Each row is a point. Each copy is the shape, with its points in the same order, turned, moved and blurred by noise. Is it also mirrored, or only turned?

Shape (7 x 2):
25 29
-18 69
-16 -16
46 -68
15 6
-11 29
-5 -58
Copy 1 (7 x 2):
38 -25
35 -80
-23 -10
-7 64
14 -10
12 -44
-38 26
Copy 1 is: mirrored
Copy 2 (7 x 2):
15 7
6 65
-29 -11
-27 -77
1 0
-6 29
-49 -37
Copy 2 is: only turned
Copy 3 (7 x 2):
29 2
46 -55
-40 -17
-62 67
3 2
4 -29
-78 10
Copy 3 is: mirrored
Copy 4 (7 x 2):
8 38
-47 52
-2 -18
89 -17
14 13
-26 21
35 -39
Copy 4 is: only turned

Shape (8 x 4):
15 6 -9 -45
-21 5 -47 -52
45 -42 -3 49
15 -52 31 12
0 -40 32 55
18 58 36 -34
41 -25 53 41
-19 31 -47 -39
Copy 1 (8 x 4):
24 -42 8 -31
3 -92 13 -27
13 2 -70 31
-20 14 -36 -3
-26 21 -34 44
54 -6 58 -8
11 46 -31 24
21 -91 25 -4
Copy 1 is: mirrored
Copy 2 (8 x 4):
6 18 -9 -23
-44 33 -27 -19
-4 -97 14 17
-9 -54 43 -5
-8 -57 59 47
51 33 2 3
33 -64 59 16
-30 44 -43 8
Copy 2 is: only turned

Shape (11 x 8):
-19 33 29 50 56 39 -27 -67
26 15 -58 -41 41 -76 11 45
17 -58 19 36 64 18 39 33
-23 12 -42 2 20 5 8 -24
-14 2 -35 52 -5 -32 -35 40
13 40 -3 -17 3 26 5 55
72 -2 3 -24 13 3 82 -43
-40 66 -35 -14 -17 42 7 54
19 21 70 -53 21 1 -3 -42
-35 -15 4 20 -23 -58 -4 5
-17 -53 6 1 7 19 -46 30
Copy 1 (11 x 8):
60 -5 42 72 56 41 -55 -47
11 62 -38 20 -8 -111 3 -6
10 -6 9 58 90 -44 16 50
20 9 -29 40 27 -21 -10 -57
-21 17 -41 81 -15 -13 -32 15
-3 65 -12 -3 23 7 5 12
93 -15 9 -6 32 -35 63 -5
-29 75 -43 5 22 38 1 -36
38 10 88 -12 13 -16 -2 -31
-33 -9 4 75 -23 -29 14 -17
-48 -25 7 24 36 -19 -40 14
Copy 1 is: only turned
Copy 2 (11 x 8):
-8 37 6 52 -13 37 -16 -82
-22 47 -70 -39 -6 25 1 90
54 45 25 26 -64 57 27 40
7 -10 -40 -3 1 36 4 -7
-30 -20 -36 52 -20 -17 18 47
40 33 -17 6 42 -10 28 31
87 50 -90 -32 -45 28 4 -21
8 -17 -7 -1 80 -10 53 17
32 74 7 -35 -11 -38 -31 -39
-27 -9 -23 -2 -55 -36 28 12
29 -19 45 23 -28 -3 -24 41
Copy 2 is: mirrored

Shape (16 x 11):
-56 -51 -14 -36 -24 -18 17 14 0 39 1
-68 -21 -39 -15 14 -34 -62 -31 -10 31 59
-31 20 -30 -14 -17 -16 -40 -11 29 52 39
21 20 44 26 50 52 -13 -22 5 30 -20
-14 2 -46 -46 27 12 51 -45 37 -16 -24
-23 -9 -38 -47 -26 -39 -47 25 31 47 36
-2 7 -11 90 13 30 91 -9 33 -30 -13
-74 17 15 21 14 21 58 -37 44 -46 18
57 2 59 46 68 17 -47 -12 -19 -39 -26
-59 37 -37 -6 0 21 38 -87 1 -35 -12
-1 17 -36 41 66 -3 60 -5 9 -41 8
79 23 58 23 -3 13 12 -11 -53 3 0
2 -41 -66 12 -5 77 51 -4 42 -63 -13
42 24 18 18 43 62 9 57 -45 -11 -2
68 -6 44 9 44 32 3 10 -3 5 58
-42 28 -39 -64 -22 -39 -24 -1 39 -14 21
Copy 1 (16 x 11):
-14 -62 -7 6 36 44 -5 -12 -5 25 39
26 -21 -2 49 56 53 -28 -104 -12 30 50
5 9 6 26 6 36 -51 -59 -3 33 61
-26 55 49 28 -2 47 -6 -13 26 -15 -44
-7 14 -53 -21 7 26 51 -15 43 25 16
20 -38 -30 17 14 49 -73 -48 -5 30 67
-43 19 25 44 -44 -54 76 6 43 25 5
-67 11 3 19 9 -34 62 -55 47 0 36
19 44 22 55 7 0 -29 -30 30 -43 -109
-21 32 -27 -21 8 8 75 -87 26 42 14
12 38 -18 53 7 -33 62 8 31 19 10
39 29 78 -15 -2 -16 -22 7 6 -16 -64
-9 -22 -35 21 -78 11 89 -9 32 -22 10
23 45 28 23 -6 8 1 31 -38 -64 -32
47 25 63 23 12 11 -28 6 51 -63 -1
5 -2 -66 -15 21 3 -44 -70 -2 16 54
Copy 1 is: only turned
Copy 2 (16 x 11):
-31 -34 -25 -65 -47 -21 33 30 25 -1 5
16 -16 -89 -3 -36 -5 -16 15 58 20 30
-4 30 -53 -29 -27 20 1 -18 40 31 10
-50 -5 23 29 49 -8 -16 -23 8 44 -52
-16 -34 -47 -83 64 4 9 -7 -12 -20 -31
-5 36 -49 -63 -50 12 -4 19 23 38 34
-62 -61 14 7 55 39 62 -57 -51 -32 2
-37 -31 -19 -10 41 15 10 -39 14 -91 -5
-19 -3 36 65 62 -46 -47 -4 -54 41 -20
13 -43 -67 -27 42 4 16 -53 0 -59 -56
-8 -51 -12 6 83 41 28 3 -35 -21 17
28 -15 80 14 24 -32 9 -41 -28 52 -32
-58 -85 -20 -65 21 49 -20 -34 -79 -27 -17
-4 -26 75 23 21 41 -18 23 -42 36 -43
-7 -26 74 -2 40 14 -47 -22 7 53 18
21 41 -58 -72 -14 11 -9 9 4 -28 14
Copy 2 is: mirrored
Copy 3 (16 x 11):
-37 -28 -12 -9 -42 -67 19 1 -48 -8 13
-23 -30 -41 -31 -25 3 -7 -63 -83 23 52
-11 -7 -28 22 -40 -14 -14 -45 -36 45 41
-11 2 -15 5 31 39 45 22 36 58 -1
51 -23 -53 -36 -56 -22 15 23 3 3 -35
-11 -16 -7 13 -57 -43 -39 -25 -43 21 69
38 3 -60 61 19 5 62 10 18 -43 -70
0 -1 -63 -15 -8 -4 19 -53 26 -35 -71
19 -13 17 -11 88 78 10 37 21 14 13
22 -11 -71 -34 -37 17 4 -19 -30 18 -92
61 25 -72 -2 13 15 37 10 -7 -41 -21
15 30 71 25 24 52 38 41 -7 24 -22
27 -62 -67 29 -58 26 19 54 18 -65 -40
-19 53 -5 20 15 58 29 73 14 -19 15
20 16 36 12 -3 61 55 6 31 -5 45
11 -3 -24 -21 -58 -32 -70 -31 -22 2 17
Copy 3 is: only turned

Shape (16 x 12):
37 41 11 15 -9 -34 -12 67 -32 28 0 4
-40 58 -59 51 -1 54 -7 64 20 49 -42 29
59 -5 2 93 -10 -14 -19 -17 -34 -38 -28 -21
4 65 -11 31 35 48 -31 52 24 40 -58 62
76 10 23 87 23 -13 52 -13 -24 -11 7 -41
35 43 3 18 -74 -21 -9 26 -29 -5 12 -27
16 -25 24 70 44 10 -6 20 -67 0 -7 -39
-31 -28 -10 18 66 6 29 -12 1 -91 24 2
12 2 12 -11 -37 -10 19 51 22 21 -46 -1
56 17 -24 -7 -28 22 18 53 -62 11 -27 12
-37 -18 -22 -23 57 29 -4 -37 -18 8 35 32
-32 -58 7 -9 69 34 -6 -28 -10 -52 47 31
56 1 -38 34 22 -50 -6 29 -26 13 -14 -21
4 -46 -31 10 54 45 -23 9 35 -13 53 4
64 -2 9 33 -18 -46 9 -20 -35 -9 -23 -70
44 63 -7 -24 -18 14 -23 46 -29 10 -27 -46
Copy 1 (16 x 12):
53 -51 55 -33 55 -23 6 -12 -22 -14 -39 -37
57 -42 14 -15 94 7 -74 46 30 4 -71 60
14 -10 67 48 26 14 -13 40 -69 -77 -9 -35
102 -47 33 -1 48 8 -59 16 35 -3 -38 44
13 3 95 70 54 -34 26 30 -49 -21 -6 -34
13 -1 34 -50 35 -10 -2 29 -38 -18 -34 -62
-2 -91 76 51 52 11 10 21 -48 -23 1 -13
-37 -20 38 30 51 12 52 14 11 -40 58 66
36 -32 3 -4 24 -12 31 27 21 -3 -73 -20
66 -38 49 -44 42 4 41 44 -49 2 -57 1
-14 -33 21 7 23 22 3 -31 -23 36 13 87
-31 -52 20 22 4 2 35 -7 -19 -1 70 91
44 -14 36 21 73 -3 34 -23 -50 -39 -42 -12
10 -43 -34 31 48 -19 6 4 -34 6 44 61
1 4 52 36 38 22 35 2 -57 -31 -34 -72
63 -28 26 -35 65 40 9 20 -17 24 -27 -57
Copy 1 is: only turned
Copy 2 (16 x 12):
-59 17 31 63 -3 1 16 47 -5 60 13 -5
-49 -13 -64 72 -66 84 -28 54 -8 -3 19 -4
-23 26 40 67 -18 -47 34 26 -12 -70 -24 -43
-39 -60 -34 79 -4 74 0 71 -14 -6 49 -18
3 33 45 85 -15 -32 59 -38 0 -19 -30 -30
-46 60 36 49 -7 -21 16 50 -30 4 -5 51
-59 22 47 22 -24 3 20 -25 17 -32 3 -74
-7 -40 -10 -20 -19 -24 41 -26 86 -46 4 -11
-6 -8 23 14 -33 20 6 61 -40 32 3 25
-64 32 -15 24 11 -2 39 26 -64 18 9 -19
-18 -40 -32 -19 40 8 -28 -33 43 -17 36 -4
-4 -28 2 -46 14 -25 4 -39 68 -56 58 -16
-22 15 8 49 12 -37 9 13 -8 32 -38 -47
21 13 -34 -8 -1 2 -3 13 70 -31 48 -36
-10 37 68 33 16 -31 17 8 -38 -14 -77 -16
-63 39 14 39 30 40 25 59 -15 18 -28 4
Copy 2 is: only turned
Copy 3 (16 x 12):
3 37 59 43 -8 18 10 1 58 15 -28 39
-70 8 -2 84 -37 51 -49 25 11 4 39 76
63 -7 -22 38 -21 34 32 -58 -1 -33 -51 59
-75 24 0 32 -36 44 -65 -1 11 29 -15 84
78 23 -19 20 -12 41 15 -92 41 -11 -5 15
21 -7 38 66 -40 4 63 -7 34 6 -21 12
59 3 34 30 32 64 -1 -62 -19 -17 -5 53
8 -40 -11 -34 40 -15 -23 -45 -26 -78 19 9
-30 19 -12 48 25 20 26 23 26 40 -16 9
15 57 30 23 -19 7 44 17 2 30 15 63
19 -27 24 -3 16 -35 -77 -3 -51 2 24 15
23 -66 15 -48 49 -28 -50 -29 -51 -18 15 24
59 45 8 33 -3 30 -2 14 31 -27 -34 31
31 -66 1 -38 9 28 -55 23 -8 -8 24 24
78 30 -1 51 -9 29 45 -35 4 -11 -49 -15
-12 43 51 35 -49 45 40 16 -6 17 -17 0
Copy 3 is: only turned
Copy 4 (16 x 12):
37 27 41 26 -33 40 36 0 -54 36 13 13
-62 -41 -27 70 -41 -12 76 -39 -10 74 8 31
75 -15 84 37 -14 -3 12 -24 64 25 6 29
-37 -26 -36 74 -24 16 33 -19 -34 49 -14 72
48 12 104 -12 54 -1 42 -11 40 38 -11 54
38 13 68 4 -75 17 58 30 9 3 13 4
21 -23 88 31 38 31 -8 -62 1 31 23 15
9 24 -3 -15 69 7 6 -58 54 -40 43 10
-5 -32 21 9 -20 -4 37 49 -37 2 -15 1
34 -50 34 -23 -44 41 33 5 -24 33 34 31
-37 46 -18 -44 13 -11 -37 -66 -2 14 33 27
-26 38 -10 -29 54 6 -54 -48 29 -18 59 17
91 1 35 2 1 20 24 -31 -3 56 -12 -10
-30 37 -27 2 44 28 -23 -6 54 49 35 14
67 -6 105 -22 -7 5 19 5 30 17 -44 -6
10 -11 47 -15 -74 77 48 2 -6 31 -35 0
Copy 4 is: only turned

Shape (18 x 12):
-15 -9 31 1 -2 -3 10 27 30 8 -9 -58
-4 24 33 4 17 -7 -78 21 28 -9 -13 14
4 7 23 -24 -1 12 -10 11 4 34 -12 17
-17 16 26 -1 -1 1 2 -24 23 22 20 6
12 25 23 -67 2 -8 9 25 17 20 36 12
-16 -1 14 -17 -3 -9 -29 19 37 32 67 15
-17 19 -23 -27 39 -11 1 -86 -61 10 0 6
-2 25 2 -44 -2 4 16 -6 30 30 -10 -121
50 -25 -4 -54 5 -8 4 19 27 -7 -9 13
5 19 30 -5 7 -5 21 2 4 -8 49 19
3 5 -1 0 46 -1 19 7 43 18 -2 18
-8 24 35 6 -2 2 20 26 14 32 -18 12
32 18 4 5 11 21 10 28 36 27 51 -3
12 23 33 -3 -9 12 2 0 38 3 -3 18
30 -2 25 -14 27 17 -17 14 21 -8 3 16
26 2 -93 9 29 -16 6 25 40 5 -8 13
-21 -12 -66 -12 22 34 15 27 26 -52 -20 17
6 23 -1 -8 4 1 2 22 32 13 48 9
Copy 1 (18 x 12):
-11 -3 2 76 7 3 -2 -2 11 14 -22 -8
-48 22 -35 17 8 38 -18 11 -11 -45 15 43
-25 -10 11 -13 9 4 3 4 11 3 4 19
-24 45 7 1 19 -6 -10 -4 31 8 16 -9
-73 -6 0 -3 42 -32 27 7 20 11 19 -12
-63 35 -3 19 -2 -6 -14 -13 10 -4 53 -24
20 4 -17 -50 35 -50 -65 56 45 4 -3 -1
-34 -23 -32 55 23 -17 -11 -9 44 54 -82 -18
-28 -28 -27 4 3 -58 38 -4 2 -15 9 11
-23 34 2 10 56 -27 2 2 -7 0 29 -19
9 24 -18 14 13 -12 28 4 43 11 35 11
-5 22 29 8 9 16 32 11 14 17 4 7
-24 21 -29 13 22 -6 17 -38 -4 43 33 -13
-19 35 9 7 20 -1 21 -13 -1 -13 -4 19
-11 -7 -22 14 31 -9 4 -21 0 -23 27 27
21 9 -94 -1 -33 -26 47 21 10 15 23 -24
38 -23 -63 10 11 3 45 14 24 -51 14 -57
-35 31 -24 9 19 -12 11 -6 3 15 35 -25
Copy 1 is: mirrored
Copy 2 (18 x 12):
-11 4 -9 11 -9 -17 10 -21 -32 5 -48 40
-37 11 13 14 18 11 -52 -18 0 -45 22 38
21 -2 13 20 9 3 -26 -4 10 15 5 16
8 13 16 17 -23 -14 3 -31 1 -1 13 -6
31 4 38 17 -5 21 -21 19 -3 -10 -32 -26
-24 0 38 -4 -16 -18 -34 -14 16 -11 -20 -39
51 -6 16 -24 3 -4 29 0 -53 11 95 -18
32 49 -33 -3 -1 -11 4 -27 -94 20 -61 10
24 -28 -23 16 -25 27 -34 47 -5 -10 -14 3
-3 -8 28 28 -13 12 29 -1 9 -17 0 -26
30 -7 -19 -11 -14 -11 3 -11 27 -33 -4 7
18 15 14 26 10 -11 9 -9 27 7 -11 33
-6 3 -21 18 9 1 1 -13 24 -12 -35 -43
6 17 -2 38 -19 15 -9 -15 20 -8 2 13
2 -25 -12 23 3 26 -21 -8 7 -25 2 9
2 13 -71 -56 -4 -10 -5 48 31 -19 7 -8
-7 -9 -43 -70 -27 56 16 17 22 2 8 28
-9 13 7 2 -6 4 -2 -2 19 -17 -20 -34
Copy 2 is: only turned

Shape (15 x 12):
18 -10 56 -27 26 15 72 13 38 23 7 -36
23 -30 66 -14 13 -23 -47 23 -42 -44 -37 -11
10 27 -27 76 -41 -60 -11 -23 38 -43 20 -10
-22 8 -6 60 -62 -25 -48 -60 36 -25 17 -55
-7 10 -20 56 -67 -23 -27 -73 16 -23 -31 32
-49 34 5 38 16 20 24 49 -27 5 36 24
-9 55 -25 -19 35 11 -4 41 -21 63 -4 22
-71 79 -16 -50 21 38 37 48 -21 -4 17 12
32 42 -3 -22 -5 12 -23 47 -11 -20 -11 -20
8 -4 -12 -10 70 -14 -41 -4 -25 -35 -34 -24
49 -63 -16 -60 21 35 18 26 -7 -27 33 -34
-61 5 -17 59 -78 -106 -21 -19 59 -14 -5 7
-11 68 -40 19 -37 -47 41 -41 4 -20 45 2
22 -6 -42 19 9 4 -10 31 -23 -65 -67 -41
21 -18 -4 -6 1 -12 -21 5 -84 2 -45 -51
Copy 1 (15 x 12):
1 -4 23 -43 -8 -3 64 19 36 -39 -80 3
82 -11 41 0 5 -11 -18 20 -37 -76 7 10
14 -12 -83 63 38 -23 -45 -30 25 -9 -21 25
28 -39 -47 51 -6 -35 -63 -44 63 -2 3 -16
8 -27 -29 36 6 6 -94 -59 -9 28 -13 10
-59 -55 -25 19 18 -5 37 38 -39 -24 8 14
-67 12 15 -23 34 -38 9 64 -37 5 3 3
-87 -25 -42 -53 2 -33 43 34 -62 -36 11 -39
8 39 -21 0 8 -20 5 42 -24 -39 9 -26
64 -16 5 -34 64 -31 -10 29 -19 -22 22 -11
56 27 -8 -62 -16 19 73 26 23 -13 27 23
-10 -50 -90 30 -11 -52 -108 -23 23 -24 -36 60
-34 -3 -80 22 14 -56 10 -59 -19 20 -24 13
82 -2 -51 -16 24 6 -18 56 -36 -2 -2 -37
78 -11 25 1 -14 -48 -2 44 -41 16 13 -9
Copy 1 is: only turned
Copy 2 (15 x 12):
-20 -2 9 14 -17 10 39 -37 54 29 59 -62
-46 -23 49 -10 14 1 31 -9 -73 -37 49 4
-18 43 46 14 -39 7 -56 -2 52 -95 2 47
-15 -34 28 42 -75 -1 -65 -8 28 -101 -14 40
-17 -4 11 -30 -36 -13 -39 -32 24 -99 -58 60
-15 17 -37 -4 1 56 6 54 34 1 38 28
16 38 -31 1 17 27 0 34 -5 38 -26 -12
40 -8 -45 -45 34 57 -22 62 45 17 34 -29
41 23 27 3 4 36 5 9 -26 -33 14 -27
-15 -5 10 31 71 -13 -21 -3 -40 -35 19 -8
58 2 7 32 19 -49 44 -35 -10 -11 81 -20
-48 -4 80 -4 -64 -22 -76 42 70 -62 -35 60
-7 61 -22 -28 -33 -14 -71 16 70 -64 11 2
19 -1 35 24 63 2 35 8 -8 -92 4 -9
-22 -8 -15 22 2 -34 33 24 -59 -63 -2 -38
Copy 2 is: only turned

Shape (16 x 12):
51 18 -3 -30 -55 -8 18 -17 -8 -19 54 -47
-56 3 -37 10 -13 -12 46 -48 -15 11 -23 44
10 -36 -48 10 -12 -7 6 -2 15 -39 -37 -13
6 52 -22 46 -37 -12 34 -17 -3 -36 -35 -25
35 41 -35 -4 20 -3 -21 -15 -13 14 48 55
-24 31 27 -13 9 49 -7 26 18 -15 29 4
21 39 24 18 -12 -45 -9 59 -15 61 -2 25
-5 -6 -35 -6 29 34 5 62 -40 45 -37 -18
25 -25 35 -29 -4 -6 -6 63 -36 2 -11 31
-9 48 53 -2 27 -66 -20 61 22 -16 -5 -53
7 24 -28 51 28 13 35 -11 58 4 13 -12
3 14 1 19 -7 -21 -67 -9 -49 -9 -3 -6
28 -1 -112 -51 11 50 -36 2 39 -21 -13 4
22 99 -1 -34 7 36 17 -26 51 -31 4 -19
3 -9 11 -21 43 28 58 -24 -69 7 28 -45
12 -22 -16 -12 20 31 -10 -44 23 26 4 30
Copy 1 (16 x 12):
-31 6 29 7 -62 29 -18 19 -37 28 -38 -34
-34 53 -6 -45 39 1 8 -46 -14 17 11 57
-4 40 -55 -15 -21 -22 20 3 -1 -11 0 -21
-53 15 -56 1 0 10 -36 -19 -63 -6 -5 3
-4 -28 22 -67 41 10 -9 46 -25 53 -5 0
0 -10 -11 -6 22 83 -24 31 26 -4 -12 10
23 -37 36 -46 11 -7 -95 -12 -3 -17 28 0
-4 -34 4 -48 9 -16 -6 3 33 -79 -26 39
26 -7 19 -48 10 15 -55 -19 52 -20 -34 -38
24 -68 -6 50 4 39 -45 -35 -2 -26 40 -39
16 14 -28 3 27 20 4 41 -68 -21 16 31
0 -47 -36 -38 -26 5 -24 -22 15 46 -6 7
-46 5 -34 -33 9 -33 56 99 31 -2 -1 -15
-55 -15 -14 52 52 48 -25 68 -34 17 -14 -3
1 -18 29 -5 1 38 30 -34 -17 -12 -94 34
23 29 -3 -18 27 -11 8 44 15 38 -21 42
Copy 1 is: only turned
Copy 2 (16 x 12):
72 60 11 9 7 11 8 -14 -34 16 28 50
3 0 -66 -46 -20 -29 7 -66 21 -7 10 -44
10 -21 -63 34 12 4 55 -14 25 17 9 19
-14 41 -21 -35 22 6 75 -37 -5 40 21 6
4 40 -11 6 -67 -2 -3 -1 -31 -16 -48 -2
-1 11 30 -20 -53 16 25 15 14 -21 44 -6
-17 27 40 -17 30 -3 -14 27 23 1 -57 -36
5 -5 -47 -31 7 -5 14 92 27 -14 2 -28
40 -41 32 -13 11 2 11 42 -2 -22 -23 -9
-47 39 67 10 48 -5 39 23 20 -50 22 26
-37 51 -42 16 -13 65 22 -15 13 -9 21 -17
-22 3 6 12 -3 -69 9 19 -36 26 1 9
28 15 -77 44 -87 -3 47 31 46 2 -5 45
-18 66 8 -44 -60 37 50 -19 25 -5 34 64
28 7 -51 -58 14 7 -4 30 -62 -54 57 4
4 -13 -43 2 -56 22 -35 -9 12 -5 7 6
Copy 2 is: mirrored
Copy 3 (16 x 12):
-3 1 17 29 -2 40 31 46 45 -20 84 -28
73 21 -24 0 -7 -10 -33 -1 -62 8 31 -10
50 -13 15 -11 -45 26 15 19 10 -23 -2 35
80 -29 -11 -25 22 28 -22 0 44 -12 35 -10
-6 -16 -91 48 -1 -5 24 4 -12 -24 28 -14
-36 -19 8 32 32 12 -25 -7 -5 -43 -12 -28
-37 14 -60 -14 49 -11 -7 -27 29 29 36 41
-25 22 -25 -71 20 31 17 18 -20 -21 -20 24
-30 22 2 19 38 -14 34 18 9 12 -13 52
-36 -9 21 -34 12 -29 5 -59 86 13 7 -26
20 -60 -29 -2 -29 61 -21 -31 -2 9 15 -27
16 26 -45 0 1 -36 -4 41 57 -13 -13 -11
-8 -35 -30 -11 -71 34 34 24 -36 -113 15 27
5 -90 10 -2 25 11 -14 -10 9 -69 52 -56
-1 7 12 -29 29 31 39 60 -28 25 -3 -77
-11 -34 -34 19 -36 -8 -17 38 -49 -6 10 2
Copy 3 is: only turned
Copy 4 (16 x 12):
-38 29 7 -1 4 40 14 -64 -49 62 59 -23
55 42 -45 -11 -34 9 15 -21 -36 -54 -6 -14
22 23 36 -1 19 2 16 27 -45 -2 22 -27
-29 24 15 -40 -31 8 18 -14 -41 -15 5 -79
-37 -5 -41 1 -11 40 30 -24 -9 -40 79 32
-18 -1 -10 -27 -6 2 23 -26 60 29 14 10
-36 -36 -17 27 -70 69 -31 10 0 -6 11 2
28 -66 -27 4 29 57 -3 19 12 2 -5 -35
9 -47 33 9 -27 61 12 -5 -4 23 -2 43
-77 -21 0 -38 -41 2 -51 36 -13 59 -18 9
-42 30 -32 29 8 -26 32 17 4 -13 18 -44
-31 13 18 -48 11 66 -34 -7 -12 -32 22 16
39 -27 2 -10 62 -19 25 17 -4 -11 121 -24
-54 -19 -13 -35 -17 -59 19 -64 4 10 61 -40
-16 -15 -48 -8 58 37 38 -64 -39 27 -45 -5
9 14 -11 36 30 -5 8 -32 1 -37 35 23
Copy 4 is: mirrored

Shape (17 x 12):
5 31 43 -12 21 -53 14 -28 -27 -36 -10 30
-76 -44 -39 -1 -43 27 49 -23 -37 3 -7 -60
-42 -2 -23 -9 -45 -14 52 -16 -13 -52 -4 19
13 -29 49 -8 2 -66 -5 55 6 27 33 -66
-7 22 4 -13 42 43 25 61 -46 -53 25 5
-43 -37 41 35 0 -19 -26 -14 -51 -24 39 -2
-26 -32 46 -30 -39 -27 -14 -5 26 55 -22 -11
-83 36 41 55 -45 36 -58 -21 -14 30 30 -50
29 -70 32 -7 50 -72 -6 28 48 16 -76 40
-21 47 -39 5 -1 -68 -22 47 -29 -44 27 -46
34 -2 12 35 1 15 17 4 25 -40 -16 -73
37 -6 -48 -32 2 5 -53 -24 -6 35 -62 0
10 1 44 -39 37 19 15 11 41 -60 18 -24
-69 31 4 -24 23 -17 -20 9 -60 -48 -54 -33
4 37 -56 18 21 34 62 37 -18 27 -4 -25
27 -26 -17 2 -20 -57 20 74 -39 35 -53 26
14 -5 37 44 -42 19 23 -37 42 -31 -71 -73
Copy 1 (17 x 12):
-47 49 43 -1 37 -10 9 -30 40 -4 30 -43
-26 -61 -64 9 14 -63 -58 60 -13 -1 23 4
-12 3 -29 8 45 11 -64 -15 6 -3 38 -41
-31 -13 53 -55 -15 -47 2 -64 11 -11 -27 65
-39 49 1 14 11 12 -36 5 -43 -84 -40 -20
-66 -32 -9 14 -32 -36 -3 -50 16 -39 9 -44
-15 9 -10 0 -34 -32 21 -24 32 70 16 49
-87 -80 4 60 -36 -21 4 10 -21 47 -57 -19
-9 64 -44 -68 -3 11 67 -58 65 -2 23 43
-35 -30 63 -48 -12 46 -56 12 1 -32 -14 -8
-25 -22 1 -15 80 10 27 -10 -35 -15 -15 35
23 18 4 9 -23 30 71 52 21 21 42 23
-43 52 15 -9 33 8 -2 -41 -63 -15 9 20
-115 17 1 -14 3 6 -25 56 34 -28 18 -3
20 9 -9 -24 44 -4 -18 64 0 -18 -79 -7
31 14 -10 -25 -15 4 -11 -2 99 -36 -22 34
-43 -53 -28 26 107 13 39 -8 -12 31 7 47
Copy 1 is: only turned
Copy 2 (17 x 12):
47 -9 9 8 -32 -3 42 7 -35 -63 30 44
-32 -22 16 -63 13 83 -4 26 11 -24 -60 -28
-3 -15 51 -34 27 59 -5 20 -46 -39 11 14
-1 -55 3 11 1 -72 -1 23 67 -39 -2 -19
-6 48 14 -24 9 -15 -32 18 5 -44 -33 95
4 22 50 -25 -31 -13 34 27 11 -85 -34 -15
17 -12 -2 22 21 -25 27 15 -8 -11 -15 -74
-49 20 60 20 -71 -15 26 37 -4 11 -89 -50
51 -28 -43 -44 45 -94 5 -43 -43 -70 27 -35
-24 -37 74 -3 -38 -11 -46 -40 34 -44 -1 40
-31 -29 -31 -27 -43 -23 -63 41 -29 -42 -10 4
-2 21 -59 37 -18 20 -30 -69 -39 -55 -8 -40
40 32 -11 -18 -20 -26 -43 69 -4 -17 29 26
52 -20 35 -34 -41 22 -16 -34 -16 -13 -70 40
-79 -1 -32 -25 14 21 -23 -32 3 3 -15 55
-14 -53 -13 8 74 -27 -5 -69 -12 -81 -24 12
-28 -63 -26 -18 -44 -4 -44 67 -86 -28 -33 -41
Copy 2 is: mirrored
Copy 3 (17 x 12):
4 25 -46 -54 -17 -23 34 16 32 -21 24 27
-58 34 11 37 17 -54 -12 20 -96 -61 5 7
-19 -10 -39 -10 7 -61 34 21 -46 -47 39 -17
-64 19 14 13 -12 -1 16 -15 -2 83 26 52
1 -42 -12 -8 -58 15 17 77 -32 -12 -7 15
-36 20 -37 -21 33 -32 -34 65 -7 8 12 47
-24 23 3 20 48 -45 25 -50 7 11 -18 56
-105 6 -39 -27 41 -18 -60 -2 -28 -24 -82 46
76 57 -16 26 49 19 65 -24 22 50 31 22
-77 -2 -64 14 -56 8 -12 11 7 13 39 -28
-30 4 -3 -36 -8 59 -1 -24 -70 -3 30 29
3 17 19 43 26 37 -2 -39 42 -64 14 8
35 -26 -3 -40 -47 -5 -3 -20 -41 15 15 50
-25 39 -85 36 -54 -7 1 25 -14 -58 -6 42
-41 7 38 -3 -33 29 38 27 -46 -31 -30 -51
-27 17 -3 54 34 19 101 25 26 1 31 -2
-26 29 -26 -36 44 46 26 -70 -94 -41 17 53
Copy 3 is: mirrored
